Every row gives one point. Each copy is the shape, with its points in the same order, stretched, turned, moved and blurred by noise. Say if it was mirrored as well.
(in the rows, 128 means zero)

Shape (6 x 2)
[[142 175]
 [150 111]
 [142 113]
 [143 135]
 [ 90 106]
 [132 111]]
Copy 1 (6 x 2)
[[179 150]
 [117 145]
 [117 137]
 [136 141]
 [ 95  61]
 [113 124]]
Copy 1 is: mirrored
Copy 2 (6 x 2)
[[ 99 169]
 [ 98 109]
 [106 109]
 [102 132]
 [157 101]
 [114 109]]
Copy 2 is: mirrored
Copy 3 (6 x 2)
[[173 103]
 [ 95 115]
 [ 99 123]
 [124 113]
 [130 170]
 [104 132]]
Copy 3 is: only turned
Copy 4 (6 x 2)
[[ 91  98]
 [127 166]
 [140 160]
 [118 142]
 [194 123]
 [147 154]]
Copy 4 is: only turned

Shape (7 x 3)
[[115  87 111]
 [126 107 143]
 [129 176 167]
 [ 82 119 144]
 [134  97  96]
 [141 149 140]
 [145  93 123]]
Copy 1 (7 x 3)
[[127  85 145]
 [154 123 120]
 [180 198 111]
 [182 131 142]
 [ 97  84 147]
 [144 160 118]
 [123 100 122]]
Copy 1 is: only turned
Copy 2 (7 x 3)
[[127  95 121]
 [150 126 130]
 [141 178 129]
 [128 121 149]
 [127 104 100]
 [134 158 117]
 [154 108 111]]
Copy 2 is: only turned
Copy 3 (7 x 3)
[[ 91 139 103]
 [108 136 130]
 [168 152 174]
 [119 171 132]
 [104 121  94]
 [152 134 151]
 [ 93 114 116]]
Copy 3 is: only turned
Copy 4 (7 x 3)
[[111 163 103]
 [116 117  99]
 [119  67 153]
 [ 60 120 121]
 [134 176 124]
 [133 106 146]
 [150 149  96]]
Copy 4 is: only turned

Shape (9 x 6)
[[151 132 121 131  83 144]
 [170 168 138 118 156 110]
 [142 131 142 131 123 167]
 [127 140 134 177 154 141]
 [169 108  86 106 118 100]
 [ 87 162 176 129 160  90]
 [132 143 139 100 114 174]
 [104 121 181 128 135 105]
 [ 95  92  96 173 105 110]]
Copy 1 (9 x 6)
[[148 150 104 110 126 116]
 [136 120 148  94  83 103]
 [162 112 116 126 120 141]
 [167 121 158 100 125 184]
 [105 155  90  86  89 105]
 [109 110 198 127 148 124]
 [152 121 122 152 116 114]
 [114  96 140 118 154 130]
 [117 166 125  96 164 179]]
Copy 1 is: only turned
Copy 2 (9 x 6)
[[112 112 104 155 103 130]
 [109 102 181 125  98 119]
 [ 90 106 124 151 133 115]
 [141  89 132 125 155 134]
 [119 121 112 106  69 101]
 [135 146 188 146 154 128]
 [ 65 127 131 161 127 123]
 [126 145 160 155 138  99]
 [169 123  77 121 141 136]]
Copy 2 is: only turned

Shape (11 x 8)
[[100  84 105 131 117 122 104 124]
 [127 171 137 126 126  84 108 143]
 [144 130 139 116  92 115 169 145]
 [140 121 130 130 134 151 165 160]
 [152 112 112  98 106 109 100 171]
 [125 140 121 146 117 120  89 126]
 [117 119 148 125 129  96 144 106]
 [132 155  99 162 101  95 115 111]
 [146 129 144 121 124 120 115 127]
 [167  97 156 171 135 108 138 109]
 [190 121 112 143 139 111  88 118]]
Copy 1 (11 x 8)
[[117 168 125 114 117 174 127 134]
 [157 145 183 147 134 138 156 146]
 [108 130 150 151 109  99  98 136]
 [ 87 108 131 146 146 103 108 107]
 [119 138 172 184 123 182 137 140]
 [146 135 163 110 116 167 148 141]
 [156 153 128 124 132 114  95 136]
 [133 135 162  99 114 137 153 198]
 [157 121 153 142 126 147 109 130]
 [152 112 145 112 176 127  63 155]
 [169  88 158 142 162 182 122 186]]
Copy 1 is: mirrored
Copy 2 (11 x 8)
[[160 142  82 124 138 106 111 134]
 [143 128 166 134 110 145 177 100]
 [118 122 156  91  97 121  92 113]
 [111 125 134 142 120 146  85 125]
 [145 131 127  81 121 170 125  94]
 [142 112 127 124 139 126 159 127]
 [126 140 140 132 124  85 131 104]
 [125 121 120 111  97 118 158 152]
 [118 129 148 111 148 121 142  97]
 [ 73 111 111 123 134  90 142  93]
 [ 84 130 121  96 144 140 180 100]]
Copy 2 is: mirrored
Copy 3 (11 x 8)
[[136  96 140  81 110 111 117 155]
 [149 129 164 142 170  99 108 174]
 [ 90 166 154 125 113 132  82 106]
 [ 69 165  88 113 111 144 108 119]
 [129 122 127 128  93 161 156 158]
 [159 106 133 115 138 107 111 146]
 [122 135 187 104 166  97 105 126]
 [152 115 154 123 128  64 103 136]
 [140 144 146 124 144 130 130 123]
 [ 97 117 181 109 141 108 147  44]
 [159 131 133 131 129 115 207  98]]
Copy 3 is: only turned
Copy 4 (11 x 8)
[[128  98 111 147 146  83 143 124]
 [138 160 106 171 147 171 102 152]
 [169 118 126 162  47 149 122 132]
 [115  83 145 128  73 131 118 105]
 [102 151 113 192  90 135 167 103]
 [129 124  87 144 161 130 152 124]
 [181 119 153 145 119 142 101 149]
 [162  91  74 165 164 158 148 160]
 [140 132 138 143 113 141 147 117]
 [164  65 174 155 133 166 127  89]
 [116 105 150 167 160 183 203 103]]
Copy 4 is: mirrored

Shape (15 x 11)
[[110 141 134 114 136 136  77 131 145 121 121]
 [111 122 117 168 134 152 148 120 123 121 172]
 [101 119 142  98  92 125  96 148 107 127 116]
 [116 155  93 128 140  91 172 121 128 102 119]
 [113 116 135 119 156 154 120 116 113  79 138]
 [117 173  82 126 116 147 117 124 140 116 107]
 [142 101 125 133 105 137 127  89 143 109 152]
 [104 116 111 169  77 156 111 203 172 147 117]
 [155  71 141 110 121 144 130 158 123 117 145]
 [ 96 138 128  74 165 115 124 167  91 138 145]
 [152 131 136 159 173 147 133 114 150 140  96]
 [146 140 147 142 112 162 119 122 155 124 181]
 [110 102 119  89 155 104  97 139 120 144 137]
 [119 134  71 150 100 126 113 129  89 119 139]
 [ 98 115 119  72 128 145 109 115 109 120 107]]
Copy 1 (15 x 11)
[[135 146 143 146 135 147 151  93 114 120 125]
 [106 158 102 146 168 156  96 139 141 105 158]
 [131 140 157  96 122 121 117 112 114 118  66]
 [114 129 154 127  68 151  90 146 153 111 158]
 [ 96 176 142 148 139 177 144 110 168 119 130]
 [127 116 133 135 106 159 139 131 113  86 155]
 [ 95 120 133 116 174 150 127 119 142 126 157]
 [143 101  83 144 154 128 105 156  22 126  80]
 [116 139 133 116 182 127 144 155 146 163  76]
 [164 169 157 135 109 127 120 130 182 119  71]
 [110 165  95 129 133 167 156 132 122 144 179]
 [109 126 102 152 196 120 142 104 141 110 146]
 [162 154 163 127 144 142 125 130 147 144 100]
 [117 150 166 110 146 145  98 179 110  92 131]
 [134 138 148 104 112 169 142 108 159 111 100]]
Copy 1 is: mirrored
Copy 2 (15 x 11)
[[121 114 129 124 163 128 130 190 114 124 130]
 [167 114 106 116 131 128 158 116 102  86  83]
 [123 111 138  88 126 117  96 169 141 152 103]
 [187 199 137 118 137  55 123 118 124 108 136]
 [154 108 152 136 207  97 134 133  98 129 109]
 [162 174 115 126 139 128 172 173 147 131 127]
 [167 110 143  81 136 145 151 117  86 131 143]
 [109  92  60  82 113 144 169 192 198 121 103]
 [128  61 162  99 147 132 121 109 155 130 134]
 [130 120 158 150 128  82  87 149 145  86 101]
 [103 125 101 139 166 134 172 114 117 123 135]
 [159  91 103 123 125 169 143 148  99 120 142]
 [115 109 174 112 130 107 112 155 118  85 129]
 [173 160 133  77 136 142 148 128 141 114  72]
 [131 135 182 128 145 102 138 156 124 148 114]]
Copy 2 is: mirrored

Shape (16 x 12)
[[131 158 106 142 134 161 144 169 130 119 149  94]
 [151 105 151 146 104 145  79 105  95 127  81 139]
 [ 95 148 114 149 136 155 168 161 133 145 130 119]
 [140  99 102 138 146 131 111 110 109 104  83 162]
 [126 147 124 113 138 163 143 133 154 135 155 122]
 [ 76 161 131 119 138 145 149 143 159 141 146 111]
 [119 113 115 116 125 145 116 104 115  95  87 104]
 [109 167 112  97 148 180 141 157 131 131 160 105]
 [101 197 135 124 141 133 155 153 125 103 153 116]
 [147 127 132  91 126 116 148 175 148 132 107 108]
 [144 122 132 117 161 136 118 108  79 142  84 139]
 [136  76 158 129 144 139 135 124  97 108 109 112]
 [ 88 149 130 111 148 161 122 186 133 114 143 134]
 [164  79 135 140 150 102  94 102 113 114 108 137]
 [143 112 139 127 113 157 146 106 107  99 108 164]
 [155 115 155 145 160 159 118 113 135 102  73 131]]
Copy 1 (16 x 12)
[[111 184  80 138 152 124 109 164 135 121 140 137]
 [ 94  54 151 154 133 166 143  99  81 108 125 111]
 [133 196 129 129 144 142 105 152 125 121 147 162]
 [118  91 126  88 131 148 151  81  98 135 133 103]
 [136 142 119 128 167 108 113 177 144 113 135 132]
 [145 164 131 114 160 121  69 178 139 110 129 156]
 [ 93  91 133  93 107 133 120 140 111  92 125 142]
 [117 189 110 118 183  97  92 188 130  83 130 134]
 [165 169  82 125 161 116  94 164 120 115  89 158]
 [111 165 136 133 129 144 142 162 159 119 102  81]
 [106 116 140 107 162 138 157  85  99 112  92 131]
 [ 70 109 152 110 125 167 138 145 109 129  90 145]
 [132 186 126 107 181 153  70 166 108 112 129 108]
 [ 96  60 129 112 118 150 159  86 134 169 102  96]
 [131  91 154 120 128 141 162 143  82 127 112 135]
 [ 98  71 120 111 175 185 161 129 120 123 132 136]]
Copy 1 is: only turned
Copy 2 (16 x 12)
[[120 128 124 109 111 154 145 129 119 184 127 143]
 [164  91  85 116 124 120  97  85 142  88  97  93]
 [137 170 126 128  98 153 127 150 128 178 137 146]
 [139 120 113 151 109 159 115 105 141  98  91  95]
 [110 136 141 125 108 153 113 126 119 155 152 173]
 [131 166 158 108  96 146 112 154 126 163 163 164]
 [129 105 104 119  92 133 121 129 125  99 119 106]
 [113 151 142  96 107 177 131 133 111 169 170 172]
 [102 173 156  96 100 149 145 133 135 177 179 146]
 [181  97 143 170  82 133 144 123 151 130 152 148]
 [132 123  93 152 137 157 122 117 150  98 139 117]
 [147  96  99 171 102 141  86 127 138 127 156 101]
 [168 157 172 102  74 187 107 120 131 161 167 138]
 [138  78 114 173 140 133 100 103 139  99 103  95]
 [119 137 103 146  97 143  99  91 130 123 138 120]
 [124  89 110 154  89 146  90 120 179 122 122 123]]
Copy 2 is: mirrored
Copy 3 (16 x 12)
[[117 143 153 119  69 106 117 119 125  97 135 153]
 [112 132 102  86 195 141 171 138 182 114 138 131]
 [148 122 154 138  98 118  98  97 105  93 145 142]
 [146 162 112 127 194 117 172 134 169  83 127 106]
 [142 128 143 128  90  98 104 111 146 145 141 143]
 [161 100 148 123  79  98  77 100  94 156 144 149]
 [131 155 119 108 137 119 169 114 129 152 159 110]
 [134 118 132 127  51  83 108 112 133 141 159 161]
 [157 122 125 121  44 112  73 106 106 126 124 160]
 [114 129 114 164 110  92 131 138 102 141 126 138]
 [126 131  72 122 175 105 167 104 176  96 148 127]
 [119 152 110 119 139 130 114 117 150 123 172 102]
 [159 109 130 128  72  98  96 148 107 123 157 163]
 [120 158 104 101 191 119 142 141 175 102 113  94]
 [154 156 115 142 139 148 136 120 182 119 143 116]
 [125 179 112 122 184 118 132 114 163 123 151 156]]
Copy 3 is: only turned
